Each row of a before or after table is a point. One or more steps were done to the points. Then noise was added and the rows were shuffled. The steps act on how far a point lies along the listed directions, d1 being the first. Write out the steps. A step turns or swaps two directions, mirrors them in a line or flattens them onto one, adds a multiple of one to another, or multiplies one. Angles are multiples of 10 degrees, from the lower direction toward the higher: turns from -170 to 170, lines from 10 to 170 but not 90. Use the fewest steps. Two steps may share a direction if one is a turn and the other turns, adds or multiplies; they go together, in the order done. Otherwise the lowest direction goes first.

Directions:
(1): [ 341, -143,   -8]
(2): [-112, -280,  214]
Before (9 x 3)
array([[-57, -30,  31],
       [ 45, -29,  17],
       [-16,  39, -36],
       [ 38,  32,  22],
       [ 11, -42,  18],
       [ -5, -50,  19],
       [  8,   3, -26],
       [-59,  61,  -8],
       [ 14, 109, -90]])
After (9 x 3)
array([[  63,   10,  -28],
       [ -25,   -5,   -9],
       [  35,  -40,   -2],
       [  -1,  -43,   40],
       [  -3,   76,  -36],
       [  28,  -37,   10],
       [ -35,   30,  -26],
       [-121,   65,  -20],
       [ -12,   12,   44]])
Steps: swap d1 and d2

Directions:
(1): [ 106, -145, -178, -304, -171,  296]
(2): [-286,    9,  235,  106,   -4,  354]
(3): [-113,  423, -251,   30, -124,   55]
(4): [-131,   92,  -19, -302,  396,   -1]
(5): [ 141,  -77, -248,  277,  264,  200]
(6): [362, 244, 249, -35,  49, 132]
Before (8 x 6)
array([[  49,    1,   27,  -36,  -26,  -34],
       [ -61,  -33,  -20,   -1,   75,  -31],
       [ -29,   -1,   26,  -88,  -29,   23],
       [  39,   21,   31,   19,  -24,   48],
       [ -29,   -4,  -31,   17,  -21,  -46],
       [-126,   45,    0,  -39,  -11,   -7],
       [ -22,  125,   33,   27,   -6,   58],
       [  -7,  -13,   35,   49,    9,  -28]])
After (8 x 6)
array([[ -44,  -11,  -86,   -7,   56,  -21],
       [  30,   30,   33,  -51,  -75,  -31],
       [   6,  -77,   93,  -47,   46,   49],
       [ -30,  -31,   -4,   16,  -26,  -46],
       [ -26,  -29,  -33,   -7,  -29,   36],
       [ -39,   73,   93,  -79,  -28,  -66],
       [  31,    3,   38,    9,   -4,   60],
       [-112,  -21,   86,  -80,   10,  -86]])
Steps: turn d1 and d6 by 40 degrees; turn d1 and d3 by 160 degrees; turn d2 and d4 by 30 degrees; multiply d5 by 2

Directions:
(1): [-409,  121,  127,  -27, -351,  165,   25,  231,  -88]
(2): [ 89,  25, 265, 237, 199, 454, -94,  63, 132]
(3): [ -52,  138, -212,  -29,  220,  -39, -425,  299, -154]
(4): [ -52,  325, -154,   18,   -3,  199,  -32, -415, -255]
(5): [-211, -345, -275, -231,  159,  289,   89,  -35,   22]
(6): [  49,  237,  229, -437,  239,   11,  198,   98,  -56]
Before (12 x 9)
array([[ -61,  -37,  -23,    1,   -4,   80,  -31,   14,  -27],
       [   4,  -28,   52,    4,  -43,   32,   20,   -5,   17],
       [ -15,  -12,    6,  -87,    0,   -2,   72,  -80,    8],
       [   9,   36,   63,   85,    7,   51,   28,  -50,   54],
       [  -7,  -20,  -50,   49,   30,   -7,  -32,   18,   14],
       [  -8,   -2,   34,   27,  -35,  -21,   55,  -16,   16],
       [ -12,    9,   11,   63,    6,   62,   -9,  -73,    0],
       [ -39,   66,    6,   20,  -29,   50,  -34,  -30,  -22],
       [  15,  -20,    4, -153,   42,   -8,  114,  -16,   19],
       [  17,   54,    8,   -6,    5,   11,  -24,   18,   25],
       [ -17,   18,   12,  -26,    7,   -4,   -3,   -3,  -27],
       [  26,  -87,   24, -156,   64,  -11,   89,   64,   52]])
After (12 x 9)
array([[  26,   37,   18,   -8,   19,   36,  -10,   14,   29],
       [ -14,   15,   12, -102,   -8,  -62,   69,  -51,   -1],
       [   3,  -39,   25,   -8,  -38,   21,   26,  -29,    8],
       [   7,   39,   13, -181,   28,  -64,   94,    6,  -17],
       [ -20,  -22,   37,   54,    3,   61,   62,  -58,   67],
       [ -11,   19,   23,  -32,   23,   -9,   -6,    4,  -18],
       [   9,    1,    6, -199,   48,  -53,   83,   37,   -9],
       [ -42,  -63,  -59,  -10,    0,   30,  -35,    6,  -25],
       [ -28,  -51,  -10,   47,   -2,   48,   11,  -59,   16],
       [ -12,  -22,  -58,   62,   20,    2,  -47,   19,    4],
       [ -19,   14,    5,   15,   -6,   51,  -22,  -20,    5],
       [  -4,   -1,   31,   29,  -31,  -23,   57,  -21,   11]])
Steps: multiply d1 by 0.4; turn d2 and d5 by 40 degrees; turn d2 and d3 by -20 degrees; multiply d4 by 0.4; multiply d6 by 1.3
